Each row of a before or after table is a point. One or more steps were done to the points. Then noise was added and the rows were shuffled. The steps act on columns, c1 being the first. Name the steps. A step turns or swaps two columns, mirrors them in a line or flattens them onto one, adds a multiple of one to another, or multiplies or shifts one. Angles are multiples of 10 degrees, from the lower column toward the higher: turns from -170 to 170, lines from 10 to 170 but not 90. Use the fewest steps. Two steps may share a column if one is a turn and the other turns, adds or multiplies; they go together, in the order done. Otherwise the lowest column goes first.
In the rows, 128 means zero.

Before:
[[142  97]
 [119 154]
 [ 51 118]
 [ 28 125]
 [154  67]
 [107 170]
 [161 102]
 [ 18 110]
 [114 122]
 [ 98  80]]
After, 10 rows:
[[116  34]
 [121 118]
 [ 90  58]
 [118  71]
 [131  49]
 [139  24]
 [ 85  76]
 [140  45]
 [107  69]
 [129 104]]
Steps: multiply c1 by 0.4; shift c2 by -50

Before (8 x 6):
[[137 152 119 145 113 113]
 [179 142 127 128 143 114]
 [ 71 141 164 124 188  98]
 [174 134 149 138 113 141]
 [171 152 150 119 112 103]
 [ 85 107 129 116 127 101]
 [135 146 132 135 101 102]
 [161 160 129 109 116 136]]
After, 8 rows:
[[151 176 126 121 157 115]
 [137 175 149 107  98 112]
 [114  82 126 105 126 110]
 [113 152 118 135  95 105]
 [123 175 130 113 102 145]
 [ 81  92 163 107 249 105]
 [152 167 148 143  98 135]
 [121 143 133 123  74 104]]
Steps: turn c1 and c2 by 50 degrees; turn c4 and c6 by -30 degrees; multiply c5 by 2

Before, 9 rows:
[[156  84 102 129 141 159 135 150  94  70  99]
 [116  57 104 117 133 112 156 122 140 139  66]
 [100 154  89 105 190 154 125  89 143 107 121]
 [120 127 137 185  85 155 176 141 179  93 161]
 [ 55  87 137 183  91 128 112 124 176  65 151]
 [ 95 148  96 137  88 174 133 185 138 112 175]
 [166 138  99 156 139 123 134 165 127  96  72]
 [110 169  91  85 125 158 116  97  76 139  63]
 [151 155  74 149 125 120 124 112  85 126 114]]
After, 9 rows:
[[ 97 149  84 109  68 190 129  91 142 104 119]
 [168 138  98 156 124 155 135 167 127  93  72]
 [ 57  87 132 184 152  68 115 125 173  68 151]
 [ 94 149  99 140 114   2 130 184 139 117 170]
 [152 155  78 147 133 134 127 113  86 122 114]
 [117 125 137 186 134  25 177 142 182  98 158]
 [157  82 100 126  99 107 135 146  97  68  99]
 [120  57 104 115 139 159 161 128 144 139  68]
 [109 169  93  88 108  84 115 100  83 143  60]]
Steps: turn c5 and c6 by 130 degrees; multiply c6 by 2

Before, 12 rows:
[[105 115 157 115 118 119 140  82 108 110 158 128 129  90]
 [108 158  93 168 131 119 114 139 148  98 154 108 121 166]
 [123 130 142 185 180 149 137 136  86 124 129 126 133 108]
 [135 122 129 129 112 142 110 102 141 105 107 137 143 115]
 [138 125 140 155 111 106  51 128 133 144 164  83 143 144]
 [126 111 141 132 134 109 101 118  87 157 140 138 141 139]
 [133  87 170 163 146 136 100 157 154  90 131 130  87 130]
 [157  79  93  92 126 103  92 145 152 128 157 137 127 120]
 [141  96 179 125 107 101 127  76 148 103  88  68 150 122]
 [ 81 136 129 137 151 127  55 109 164  70 133 135 132 129]
 [150 130 131 146 151 132 161  71 136 106 122 123 109 116]
 [151 153 160  90 148 149 150 133 112 124 120 112 155 150]]
After (12 x 14):
[[131 112 141 119 131 108  89 120  87 138 127 138 143 158]
 [121  90 167 114 132 137  84 155 156 126 160 130  85  89]
 [141 125 127 148 126 142 128 102 140 113 137 137 140 105]
 [145 129 132 128 134 130 159  71 137 112 147 122 109 105]
 [104 156  91  89 128 120  74 141 148 167 157 109 121  99]
 [125 131 141 110 145 151 116 136  87 108 182 124 131 125]
 [161 153 163 150 136 151 171 132 112 145  95 111 153 126]
 [104 115 158 106 125 117 117  82 109  86 107 127 130 112]
 [147  97 177 165 117  99 166  75 148 123 137  67 152  99]
 [157  78  93 113 126 104  79 144 153 118  84 137 129 125]
 [ 80 137 129 118 136 127  48 108 163 131 136 135 129  71]
 [143 127 138  85 122 105   8 132 132 144 142  83 141 144]]
Steps: add 0.3 times c13 to c1; turn c4 and c11 by 110 degrees; add 1 times c4 to c7; multiply c5 by 0.4; swap c10 and c14
